Every row gives one point. Each copy is the shape, with its points in the same order, turned, moved and blurred by noise. Say if it was mirrored as well.
(in the rows, 128 means zero)

Shape:
[[174 117  87]
 [149 127 132]
 [156 133  82]
 [ 99 176  96]
 [108 156 120]
 [103 146 154]
 [148  38  92]]
Copy 1, 7 rows:
[[117  76 167]
 [102 114 137]
 [137  89 163]
 [175 141 128]
 [144 138 118]
 [117 150 100]
 [ 92  21 113]]
Copy 1 is: only turned
Copy 2:
[[143  88 112]
 [137 126 155]
 [139 108 103]
 [142 185 106]
 [130 167 134]
 [124 172 165]
 [ 70  57 129]]
Copy 2 is: only turned
Copy 3:
[[136 185 127]
 [125 137 119]
 [129 180 146]
 [114 127 197]
 [119 119 176]
 [120  86 144]
 [212 164  99]]
Copy 3 is: mirrored
Copy 4 (7 x 3):
[[122 175  99]
 [126 138 145]
 [134 151  91]
 [166  86 100]
 [144  93 124]
 [147  89 161]
 [ 41 161 103]]
Copy 4 is: mirrored

Shape (9 x 4):
[[118 170 160 179]
 [ 71 119  82 144]
 [153 159  74 149]
 [ 85 113 156 107]
 [134 117 165  99]
 [ 95 134 138 130]
 [126 165 167 123]
 [149  87 162 173]
 [ 81 117  73  80]]
Copy 1, 9 rows:
[[ 60  93 147  99]
 [137 105  65  96]
 [ 72 166  91 134]
 [156 122 152  82]
 [145 143 181 113]
 [126 115 130  90]
 [ 92 132 167  84]
 [114 101 158 171]
 [164 164  76  83]]
Copy 1 is: only turned
Copy 2:
[[110 120  49 151]
 [113 202 119 133]
 [120 140  97  68]
 [117 144 135 185]
 [135 100 149 149]
 [112 149 114 155]
 [104  96 104 148]
 [191 127 103 155]
 [ 96 189 179 122]]
Copy 2 is: mirrored
Copy 3 (9 x 4):
[[178 149 184 121]
 [ 90 187 147  89]
 [107 164 135 173]
 [144 137 118  59]
 [157 102 107 105]
 [142 151 137  95]
 [187 129 128 116]
 [129  75 183 107]
 [ 88 173  73  90]]
Copy 3 is: only turned
Copy 4:
[[137 140 189 103]
 [192 130 101 134]
 [162 209 132 130]
 [113  97 115 138]
 [ 82 127 127 153]
 [135 120 127 124]
 [ 95 140 152 109]
 [129 131 187 191]
 [155 140  48 138]]
Copy 4 is: mirrored

Shape:
[[108 180  83  88 115  99]
 [123 197 124 112  56 105]
 [155 116 106 127 137 188]
 [130  69 157  86 183 157]
 [110  95 144 146 159 152]
 [149  66 115 152 153 153]
 [124 148 105 120  79 109]
 [132  96  69  62  99 160]
 [106 130  90 107 121 153]
 [118  95 146 126 170 142]
 [ 84 102 165 156 139 134]
 [ 77 166 155 147  99 127]]
Copy 1:
[[163 160 101  59 100  82]
 [172 182  79 110  55  79]
 [128 183 180 117 125 135]
 [104  93 229 102 125 108]
 [115 111 168 130 118 147]
 [118 135 186 148 165 132]
 [171 157 109 118 103  98]
 [192 176 198  79 138  96]
 [165 155 151  89 116 132]
 [113 113 180 121 125 135]
 [122  88 149 138 101 156]
 [140 132 100 116  59 145]]
Copy 1 is: only turned
Copy 2, 12 rows:
[[124 149 178 160 163  87]
 [130 179 105 178 164  63]
 [101 107 140 131  67 107]
 [133 144 178  48  57 134]
 [118 127 130  82  95 165]
 [135  83 134  96  79 141]
 [130 135 116 140 147  81]
 [103 100 168  98 112  27]
 [ 88 118 160 119 131  97]
 [126 138 157  87  95 157]
 [110 145 104  77 117 162]
 [ 91 167  87 129 158 137]]
Copy 2 is: mirrored
Copy 3:
[[109 201  77  88 152 123]
 [117 150  95  35 177  93]
 [176 126 123 126 165 188]
 [142 155 174 187 141 168]
 [146 115 129 165 137 136]
 [149 108 137 151 108 187]
 [115 138 108  65 140 133]
 [106 155 123 103 164 230]
 [126 135  92 127 161 153]
 [133 139 143 175 129 140]
 [124 104 137 159 132 108]
 [119 121 106 114 161  74]]
Copy 3 is: mirrored

Shape, 13 rows:
[[129 131 161 113 138  98 148  65]
 [ 62 103 107 170 150 129 100 130]
 [113 164 158 112 139 112 149  80]
 [ 73  97 136 140 134  97  99 150]
 [135 161 119 112 115 155 159 132]
 [119 152 162  78 118 109 111  74]
 [139 140  81 185 151 125  77 148]
 [142 138  86 109 109 161 173 189]
 [ 89  68  88 183  98 136  77 137]
 [167 144  97 121 125 209 163 132]
 [ 77 114  84 167  96 114 116 116]
 [124 117 130  95 147  83 130  73]
 [154 152  45  97 136 188 133 142]]
Copy 1, 13 rows:
[[105 163 131 132  93 157 183 134]
 [126 126 144  95 146 122  97  65]
 [113 160 136 127 120 166 162 152]
 [152 141 136  85 115  96 112  93]
 [101 118 139 128 168 127 158 170]
 [132 146  92 111 101 165 178 157]
 [147  89 131 174 156 107  95  91]
 [101 109 149 123 203  64 148 184]
 [148  83 131  99 154  85 137  41]
 [ 63  69 139 145 186 113 163 171]
 [148 132 135 109 177 113 152  69]
 [110 174  98 136 103 129 169 122]
 [ 77  89  88 152 212  99 132 162]]
Copy 1 is: mirrored
Copy 2, 13 rows:
[[119  93  97  63 157  91 139 165]
 [114  87 141 113 159 131 165  50]
 [103 101  85 108 157  77 133 157]
 [148  79 114 119 151 154 154  83]
 [ 84 129 134 133 133 117  98 147]
 [144  69 105 101 142  74 110 164]
 [134 144 121 101 167 130  91  33]
 [ 72 144 148 145 105 178  83 134]
 [157 113 178  93 128 138 150  44]
 [ 60 148 186 117 145 126  70 143]
 [124 114 144 101 106 118 161  65]
 [124  70  93  55 146 107 116 137]
 [ 59 117 166 118 115 133  30 104]]
Copy 2 is: only turned
Copy 3:
[[121 162  70 122 118 126 111 164]
 [ 95  82 155 152 119 153 165 180]
 [133 165  89 104 144 134 124 174]
 [105  98 152 166 123 101 148 185]
 [151 130 134  68 127 117 135 131]
 [127 166 111 114 135 121  74 180]
 [119  67 155 155 163 154 141 104]
 [141  93 162  53 118  77 159 106]
 [117  38 168 168  83 142 132 157]
 [143 127 153  48  95 143 142  79]
 [129  48 132 127 113 141 136 183]
 [ 85 138  79 120 127 115  97 164]
 [102  91 173  36 131 137 119  86]]
Copy 3 is: only turned

Shape (15 x 9):
[[154 107 140 144 141 150 212 116 148]
 [141 114 147 102 105 150 104 118 114]
 [118 109 135  99 100 160 131 125 142]
 [131 122 134 112 140 170 108 134 131]
 [143 111 107  99 111 144 117 130 150]
 [158 153 133 110 109 140 134 140 140]
 [121 143 118 166 106 154 114 130 149]
 [150 133 122 155 113 149 103 126 130]
 [148 121  81 155 119 154 115 116   7]
 [130 107 135 152 116 137 119 133 150]
 [121 148 142 124 147 113 121 125 142]
 [119 109 126 110 105 153 127 114 102]
 [145 161 132 117 112 151 113 122 148]
 [120 124 130 202 108 145 109 184 112]
 [141 173 127 104 166 124 163 132 118]]
Copy 1:
[[178 132 135 145 174 133 155 159 116]
 [101 143 153 165 131 119 136  86 139]
 [135 161 160 143 133 129 130  90 151]
 [124 127 146 166 141 124 104 104 159]
 [152 132 148 158 121 115 129  78 148]
 [136 149 115 161 127 123 120  89 114]
 [131 152 135 144  98 107  90 140 137]
 [117 140 133 167 102 102 110 122 134]
 [ 72 102 169 232  62 162 152 150 118]
 [138 140 134 135 111  99 125 128 155]
 [114 113 122 122 129 124 103 106 122]
 [110 144 169 156 116 143 132 108 142]
 [129 150 132 154 129 111  93  87 116]
 [105 157  95 157  77 124 111 164 167]
 [139 103 112 154 149 163 108 105  94]]
Copy 1 is: mirrored
Copy 2:
[[ 95 128 115 213  95 132 139 116 140]
 [103 155 151 113 150 134 106 126 145]
 [126 155 132 130 135 134 109 138 171]
 [103 117 147 112 142 136 127 146 148]
 [132 148 122 110 144 120 142 131 156]
 [ 99 142 120 135 147  94 122 138 125]
 [125 132 152 113  93  93 135 143 147]
 [106 141 153 106 111  97 149 129 135]
 [ 86 183 171  85  99 170 161 140  51]
 [134 128 153 134 116 109 143 120 150]
 [126  95 122 120 124 109 112 120 122]
 [122 169 138 126 129 150 118 133 128]
 [ 94 129 123 113 125  93 113 138 143]
 [137 132 220 134 116  79 162 154 110]
 [110  97  96 143 139 122 107 139  87]]
Copy 2 is: mirrored
Copy 3:
[[124 152  60 117 128 167 161  55 134]
 [125 100 105 125  98 134 132 144 163]
 [109 106  96 109 111 158 126 130 165]
 [139 127 112  97  91 132 125 128 157]
 [111 131  91 115 130 132 110 144 161]
 [127 152 106 140 112 139 137 127 174]
 [101 147 124 134  89 137  98 107 127]
 [119 138 118 141  89 118 113 119 134]
 [ 96 116 124 135  60  76 218 160  89]
 [126 126 112 131 103 145 102 115 126]
 [140 138 147 125 138 141 126 107 152]
 [103 100 110 120 104 143 147 139 141]
 [112 137 121 129 107 130 115 115 185]
 [130 157 125 151  52 152 112 132  81]
 [144 171 136 111 139 139 179 106 166]]
Copy 3 is: only turned
Copy 4:
[[ 73  85 103 169 165 124 136 175 129]
 [103 150 156 117 107 102 106 143 129]
 [ 94 156 137 129 107 119 141 162 131]
 [112 135 150 151  90 120 123 140 111]
 [119 159 139 130 119 127 124 171 106]
 [101 155 111 138 130 132 105 130 112]
 [132 127 128 135 104 171 119 141 148]
 [130 126 144 133 114 150  93 139 136]
 [171 112 133 161  94  66  35 168 182]
 [126 121 149 129 130 147 136 146 136]
 [128 114 109 117 113 123 134 120 103]
 [113 139 136 128 101  96 117 165 148]
 [101 148 118 126 104 148 104 130 111]
 [169 123 149 167 129 156 123 107 183]
 [115 114  70 154 117  99 113 125  90]]
Copy 4 is: mirrored

Shape:
[[160 129 122 162  66  65 126 149 107 196  92]
 [153 151 114 155  80 182 163 130 101 125 147]
 [ 91 109 195 108 135 108 170 101 155  92 148]
 [112 126 162 109 122 146 130 110 134  78 177]
 [100  52 140  65 149 116 188 108 175 109 146]
 [161  98 141 122  97 159 136 124 128 116 152]
 [157 113  86 201  79 118  88 137  59 154 147]
 [ 91 107 143  65 127 129 144  63 178  97 115]
 [182 152 103 116  64  99  93 178  79 160 139]
 [118  67 184  90 151 113 140 117 166  91  47]
 [122 117  86 140 118  77 106 164 135 132  90]
 [175 146 127 156  98 146 142  97 168  96 160]
 [ 90  94 143 125 123 104 133 183 180 127  91]
 [164 157 123 134 158 143 156 116 104 125 154]
 [121 158 111 153  88 176 127 123  94 148 149]
 [164 132 122 154 109 134  80 145 120 202 150]]
Copy 1 (16 x 11):
[[138 112 139 123 102  46 192 108  86 116  50]
 [104 151  91 164 100 141 132 114 151 138  69]
 [101  30 138 135 120 166 123 143 111 103 153]
 [100  98 131 131 114 162 101 130 136 132 159]
 [128  60 145  95 137 216 151 148 113  51 136]
 [124 117 139 115 100 154 129 114 156 125  97]
 [171 168  84  99  88  61 137 127 116 166  75]
 [104  62 132 110 144 203 178  93 116 110 168]
 [103 182 150 100 103  52 147  96 109 121  77]
 [127  14 165 107 175 144 186 114 173  91 137]
 [142 131 131 114 137  70 204 135 120  97 130]
 [136 116 127 163  55 151 139  91 149 123 131]
 [131  81 176 136 151 117 201 178 133  96 129]
 [135 129 104 163 130 128 100  88 125  92 115]
 [116 159  98 159 122 131 132 116 114 165  88]
 [173 161 165 134 123  93 133 104  92 149  76]]
Copy 1 is: only turned
Copy 2:
[[215  80 129 134 181 103  78  96 119 170 125]
 [172 102 152 151  82 119 130 106 114 106 185]
 [ 79 165 127 111 155 146 117  76 149  76 115]
 [ 77 159 135 129  99 119 110 104 132  93 140]
 [ 57 143  98 143 173 133 171  88 106  72  83]
 [132 133 141 155  92 119 129 105 109 120 120]
 [189  60 172 148 106  69  61 154 116 126 130]
 [ 43 141 108 142 165 181 127 111 117 105 130]
 [190 118 138 141 131  57  77 122  78 185 155]
 [ 84 135 144  79 174 197 140  97 108 137  64]
 [134  73 109  83 167 103  91 131  84 143 120]
 [144 124  95 143  73 153  89 107 115  95 145]
 [ 94  85 108  67 160 118 130  72 117 149 102]
 [161 147 116 118 108 119 129 157 135  89 153]
 [143  90 151 148  99 105 115 128 142 122 193]
 [173  91 112 156 115  76  97 139 158 178 126]]
Copy 2 is: mirrored
Copy 3:
[[ 78 143  45 134 106 147 188 112  62 133 181]
 [125 108  59 104 148 179 117 140 121 182 116]
 [144 168 162 137  87  79 123 172 113 180 103]
 [151 104 139 133 127 107  95 155 115 168  98]
 [187 135 165 126 100  71 185 139 167 189 117]
 [152  93  96 129 117 149 134 134 116 195 112]
 [ 98  79  85 133 163 203 159 140  57 139 172]
 [116 113 162 113  87  55 144 147 155 161  85]
 [115  86  43 130 142 149 168  88  38 135 135]
 [138 157 156 165  21 118 186 133 136 143  73]
 [119 120  76 165 122 119 199 128 103  95 132]
 [105 104  93 167 133 146  97 115 143 185 132]
 [158 135  77 165  66  90 177 164 125 114 126]
 [145 144 108 113 163 154  92  99 123 142 122]
 [116  92  70  85 149 167 110 157 103 133 128]
 [141  82  74 114 101 164 131  96  78 120 184]]
Copy 3 is: mirrored
Copy 4, 16 rows:
[[114 145 163  71  97  91 194 160 158 197 162]
 [ 98 133 150 163 145 112 122  95 131 212 112]
 [143 127 153 102 127 159  87 104 162  80  93]
 [100 142 128 133 147 143  70 113 135 110 104]
 [151 143 145 134  92 101 118  75 147  40  90]
 [112 169 126 161 124 109 111 110 152 150 123]
 [103 156 122 107 109  60 122 178 109 240 137]
 [117 121 106  99 115 134 103  48 148  67 131]
 [ 59 186 157 118 117 110 180 168 111 192 161]
 [183 135  86 110  80 178 150  98 166  76 129]
 [105 109 107  96  89 103 183 161 116 138 134]
 [ 83 105 140 165 125 114  83 116 172 160 148]
 [133 117 101 108 115 129 189 145 163  94  91]
 [131 118 166 156 146 120 108 123  96 157 154]
 [ 94 136 131 124 169 100 123 106 114 205 117]
 [109 164 128 116 168  67 153 164 138 178 174]]
Copy 4 is: mirrored

Shape:
[[127 115 130  55 130 111 112 111  62 158  66 145]
 [142 142  89  99  90  84 128 129 112 139  19 114]
 [143 158 139 102 113 171 101 160  99 175 172 135]
 [158  85 128 141 136 170 131 108 173 146 135 200]
 [148  80  96 107 145  99 139 107 145 117 146 120]
 [133 117 120 133 155  95  83 113  66  90 123 146]
 [194 187 166  93 121 137 114 169 123 163 154  98]
 [129 131 128 155  84 149 148 116 108 130 143 170]
 [ 80 112 125  94  95 120 119  95 177  95 140 106]
 [123  82 143 108 136 197 136 149 145 145 104 173]
 [ 90  75 183 155  86 130 149 125 101 117 171  85]
 [155 177  89  91 142 134 222 134 104  75 131 152]
 [180  99 129 100 159 101 142 102 107 208 134 114]
 [191  81 153 136 156 106 156  89  89  89 112  69]
 [105 156 153 130 151 128 107 174 120 132 165 155]
 [134 142 163 159 114  81 100  77 125  78 141 139]
 [ 96 200 134 102 112 159 139 134  68 143 117  62]]
Copy 1 (17 x 12):
[[160 135  50  66 105 117 143 124 162 123 141 143]
 [153 166  59 133  82 106 136 186 174  76 104 126]
 [148 129 136  87 152 140  60 110  99 132 142 114]
 [137 138 177 124 162 181 166 135 155 105 180  93]
 [ 72 109 100 126 145 141 134 136 181  82 155  94]
 [104  97  99 108 136 162 130 106 192 131  86 152]
 [151 138 113 129 152 108  60  73  94  89 115  93]
 [130 140 151 148 155 152  98 152 149 137 163 163]
 [ 65 159 113 126 181  94 138 167 163 162 129  90]
 [156 115 179  76 149 121 152 150 151 115 182 102]
 [104  75 123 168 164  95  77 150 171 189 173 106]
 [ 89 131 143 127 161  86 119 134 141  34 142 205]
 [133 102  67 131 107 156 121  98 124  84 185  87]
 [128  46  71 175 168 120 135 119 175  87 125 120]
 [106 128 176 103 118 128  92  87 125 155 104 117]
 [101 139 103 185 171 151 136 112 174 162  96 144]
 [139 106  85 109 129  75  73 161  73 140  98 150]]
Copy 1 is: mirrored
Copy 2:
[[197 144 192  85 145  91  93 123 141 128 165 121]
 [216 125 181 128 163  96  61 148  98 132  91 102]
 [147 116 113  92 110 155 132 190 158 151 201 103]
 [100  81 142 161 162 106 181 128 136 163 146 149]
 [135 121 122 137 143 135 104  81 161 132 120 151]
 [114 144 160 107 171 113  88 139 142  67 149 140]
 [167  96 128  79 153 212 123 198 177 150 152  92]
 [121  85 126 141 113  81 144 167 164 115 139 100]
 [158 141  53 128 176  87 105 111 179 141 117 125]
 [110 130 154 125 155 100 163 128 134 193 165 105]
 [112 172 100 167 116 109 123 135 229 114 139  73]
 [120  77 128  42  89 121 118 126 118 126  53 104]
 [193 112 192 130 124 178 145 120 175 126 152 157]
 [114 152 188 117 159 159 102 122 211 117  73 132]
 [124 130  99 108 142 151 151 148 129  96 183  86]
 [124 108 110 133 197 116 113 170 180  45 104 118]
 [182 184 114  54  92 134  95 211 149 127 126  84]]
Copy 2 is: only turned
